Each row is a point. Two turns around zero, p and q, are shown by what they do to some points. Where does a point land after both, in the order given? Backwards means that the second turn is done in reverse. Each puzzle has new turns, and all numbers are rounded.

Turn p:
[ 1 26] -> [10 24]
[-24  24] -> [-14  31]
[ 23 -50] -> [  4 -55]
Turn q:
[  1 -42] -> [-13 -40]
[-25  -8] -> [-26   0]
[-29  20] -> [-21  28]
[58 -1] -> [ 55 -20]
[-4 32] -> [ 6 32]
Where do these land?
q, then p: [32 42] -> [51 12]
p, then q: [ -3 -34] -> [-24 -24]
q, then p backwards: [ 4 21] -> [ 3 21]
q, then p: [-33 -29] -> [-44  -1]

Turn p:
[ 21 -24 -11] -> [ 26 -16 -13]
[15 45 33] -> [ 3 37 45]
[-38  48  11] -> [-48  36  17]
[  1 -38 -61] -> [ 14 -20 -68]
[  1 -11   6] -> [  3 -12   3]
[  0 -20  21] -> [  2 -24  15]
Turn q:
[-16 -26 -11] -> [-19 -25  -6]
[ 12 -42   3] -> [ 11 -42   1]
[-12  -7  21] -> [-7 -6 23]
[ 16  75 -12] -> [ 16  74 -17]
Where do these land?
p, then q: [ 29 -17 -21] -> [ 27  -7 -28]
q, then p: [ 21   4 -41] -> [ 14  16 -41]
q, then p: [-48 -14  10] -> [-43 -24  12]
q, then p: [-1 26 52] -> [ 3 14 56]

Turn p:
[ 9 23 -4 34] -> [ 6 30 -2 29]
[22  6  0 37] -> [23 19  7 31]
[  8  36 -32 -19] -> [  0  30 -38 -20]
[-43 -32  -9 -30] -> [-32 -49 -14 -16]
[13 33 28 19] -> [-1 40 26  9]
[-10 -66  18 -42] -> [  2 -71  21 -34]
Turn q:
[47 -2 14 -2] -> [ 35 -10  33   0]
[-32  37 -31 -39] -> [-11  38 -35 -45]
[ 24 -20  16  26] -> [ 12 -21  21  29]
[ 11 -39  38  -2] -> [-12 -41  35   5]
[  1 -17 -40  26] -> [ 17 -13 -39  25]
[-52  41   3  -9] -> [-42  47 -15 -14]
Where do these land?
q, then p: [ 50 -40  12  27] -> [ 44 -24  41  27]
q, then p: [25 30 -8 33] -> [22 42  8 19]
p, then q: [-11 -43 -20  -1] -> [  7 -44 -15  12]
q, then p: [11 17 18  8] -> [-4 19 21  2]
p, then q: [-30  -3 -26 -52] -> [-13 -21 -44 -42]
p, then q: [-45  38  23 -14] -> [-54  29 -15 -14]

Turn p:
[ 26  28  -6  39 -18  24] -> [ 36  15  25  34 -24   2]
[ -5 -23   5 -26   5  56] -> [ -1 -31  -5 -14 -16  55]
[  8  11  -8 -60  45 -32] -> [  8  10 -19 -71  36 -10]
[-23  12 -11  -5 -20  15] -> [ -9  17 -17   7 -22  15]
[-25 -15   1  35  -2 -22] -> [-22  -2  -8  37  18 -18]
[ 20   8  34   3 -10  15] -> [ -1   0  42  -2 -10  11]
[40 27  2 15 19 17] -> [47  8 30  0  5  7]
[ 35 -23  -4  29 -18 -51] -> [  3 -21  15  15   1 -68]
[-76 -26 -13 -30  -2 -21] -> [-62   4 -62  -7  12   7]
Turn q:
[ 52   6 -31  -6  31  -5] -> [ 43  -2 -16 -49   8 -13]
[ -1  -4  15 -18   9 -19] -> [ -8  -4  13  -3   2 -27]
[-17 -20   6  28 -21 -34] -> [  0 -24 -15  45 -10 -13]
[-46 -24  18  -5   0  65] -> [-49   6  19  12  40  52]
[-19  31  30  16   2  13] -> [-6 42 13 25  2  5]
[ 42  14  10  19 -48  14] -> [ 45  -3  25  11 -33  32]
[-11  -2 -48 -34  27 -34] -> [-24 -14 -40 -42  -8 -36]
Where do these land?
q, then p: [ 20 -34 -60 -14  41  -3] -> [ 15 -35 -53 -52   9  -5]
p, then q backwards: [-25 -18  32   2 -10  15] -> [-32 -15   6 -13 -22  20]
q, then p: [-57  16  17 -33   6   7] -> [-41  46 -19  16  15  19]
p, then q backwards: [  7 -11  10  35 -47   1] -> [-17   4  31  -2 -38 -32]
p, then q: [ 34 -16  29  21 -20  12] -> [  7 -18  34  40  11  -3]
q, then p: [-42  59  10  -7  16  15] -> [-2 74 -7  7 -5 14]
p, then q: [ 34  11 -11 -21 -11  -2] -> [  7 -17  26 -14 -26 -10]
q, then p: [ 29  -6 -26  17  23 -45] -> [ 25 -20 -17 -19  -2 -52]

Turn p:
[  0  50  49  55 -46  -4] -> [-56  36 -29  32 -54 -30]
[ 33   5  -9  10   5 -14] -> [ 27   2   2   4 -16 -22]
[ 20   1   0 -12 -58 -11] -> [  3  23 -15 -32 -46  14]
[-64  -8 -35  -1  19   5] -> [-10 -37 -32   9  47  31]
[ 45 -43  -5 -15  14  22] -> [43 12 50 -2 -1 17]
[-56  -9   2 -10  29 -20] -> [-29 -51  -6  -4  33   5]
[ 23   5  -2 -26  37  23] -> [ 21  16  28  -7  36 -16]
Turn q:
[-33  39  -4 -30  -8  21] -> [-29  30 -24   0 -23  35]
[  6  13  57 -51  23  34] -> [  4  -6  18 -50 -32  62]
[-45 -47  15   0 -22  26] -> [-37 -40  20  30 -36   4]
[-11 -62 -17  40  15   2] -> [-15 -59  11  25  25 -31]
[ 35  17   9  42   7 -25] -> [42 16 17  9 39 -9]
[ 58   3 -29  22 -26  -9] -> [ 58   5 -24  12   6 -36]
[ 26  35 -24 -40 -23 -44] -> [ 14  58 -22 -32 -16 -34]
[-40 -13 -12  13  39   6] -> [-45 -22  -1   4  32  10]
[  5  15   4   5  -5 -10] -> [ 9 17  4  2  4  0]
Where do these land?
p, then q: [-11 -54  18 -60 -20 -28] -> [-16 -32  11 -32 -72  25]
q, then p: [-23  10   9   2 -22  -7] -> [-24   9 -18  13  -9  -6]
p, then q: [-3 17 44 61  0 -4] -> [-18  22  28  62  15 -19]
q, then p backwards: [-15   2 -28  12   0  35] -> [-34   4 -17  29  -6  -2]
p, then q: [ 1 29 -6  4 30 40] -> [  1  16   2 -10  53  14]
q, then p: [ 35  45 -29 -15  13  48] -> [ 65  35 -18  -2  29  15]
q, then p: [ 23 -58 -12 -48 -41 -60] -> [-17 -40 -15 -72 -64 -15]
p, then q: [  6 -16   1  15  15   7] -> [ 15 -10  16  10   9   5]
q, then p: [-13  25   3  29  26 -30] -> [-15  -7   9  17  34 -38]

Turn p:
[ -2  -4  16  17  -9 -15  16   7] -> [  0   2 -15  12   5 -20  15  11]
[ -2  17   6 -16 -16 -16   5   2] -> [-16  15 -17   4 -17  -2   2  -8]
[-16   5  22   7 -13  32  -4 -38] -> [ 7  4 19 15 -8 36 37  7]
[-12  -6   5   3 -14 -15 -20   7] -> [-25 -13  -6  11   0   0  -3  11]
[ 18   2  27   6  -6  -2 -10 -13] -> [  0  -2  15  28 -13  -8  12  -6]
[ 19   1 -76   0  -7  -8  -2  20] -> [ 17 -19 -21 -44 -22  -4 -54  14]
[  8 -19 -34 -16  -4 -16   6  -3] -> [  0 -24 -15 -31 -12  -7 -11 -11]
[ -8  -3  25 -13  16  44   4   8] -> [-1 28 39 -9 21  8 17 -1]
[-5  8 11 11 52 -6  6  9] -> [ 18  11   0  15  44  -6 -13 -19]
Turn q:
[-18  11 -20 -32   8  13  19  18] -> [-27 -11   9 -21 -10  -4  26  24]
[  5 -26  12  13 -34  -9  -5  -8] -> [ 13  -6   6  30  -5 -11  -4 -32]
[-21  12  -9 -26  37  14  34 -18] -> [-35  24  20 -35  -4  23  16  15]
[ 14   2   4  17 -29  -1 -27 -10] -> [ 18  -9  -3  31  -6  -6 -27  -4]
[ 12   0  20  34 -20 -11   1  16] -> [ 29  -2 -14  32  16   2   9  -8]
[  0 -10  16   7   6  23 -14  11] -> [ 18 -16  16  -8  18   2  -6   0]
[ 19   3 -11 -32  27  -3  16  -2] -> [ -4  11  -8 -39 -25   7  10   5]
[  8  -9 -15  36 -12  -1 -11  -1] -> [  1 -17 -19  23  11  12 -16 -15]
[  7  15  15  18 -25 -10 -19  -8] -> [ 19   7  -4  34   1  -8 -18   5]
[-25   2 -12 -34  42 -15   6   3] -> [-32  20  -2 -46   5 -16  10  10]
Where do these land?
p, then q: [ -7  20  -9   7 -42  -3 -17  11] -> [ -8 -35   0  24  12 -18  11  17]
p, then q: [ -1 -17   9 -36  30  -4  -6 -20] -> [-11  31  32  -9  -5  14 -18 -17]
q, then p: [-22  27 -10  -1 -30  12  -3  31] -> [ -3  -7 -14  -5  33 -36   2  26]
q, then p: [ 33 -11   9 -15  23 -21  -2  -6] -> [ -1   4  -2 -10 -42  10 -12 -20]
q, then p: [ 18 -18  36  -9  25  14  -3  -5] -> [  0  14  27   7 -24  -7   2 -36]
p, then q backwards: [-16  16 -15  35  -5   6  -2  -8] -> [20 33  2 21  1 11 -2  8]
q, then p: [-16  34 -23  18  -9   6   3  28] -> [  5  -2  -7 -23  37 -16 -13  27]
q, then p: [ 18 -19 -16   6 -11   9  29  -2] -> [ 15  -6   7 -17 -12  12  32  12]
p, then q backwards: [-14   2 -22  15  -9  13 -22  10] -> [  2  25 -11   4  11  26 -12  -5]
p, then q backwards: [  8   4  11 -10   2  -1  14 -23] -> [ 12 -16   9  -1  -9  -9  20   1]
p, then q: [ -1 -37  30 -10  25 -30  10 -13] -> [-25  39  -4 -12   6  17   1 -39]
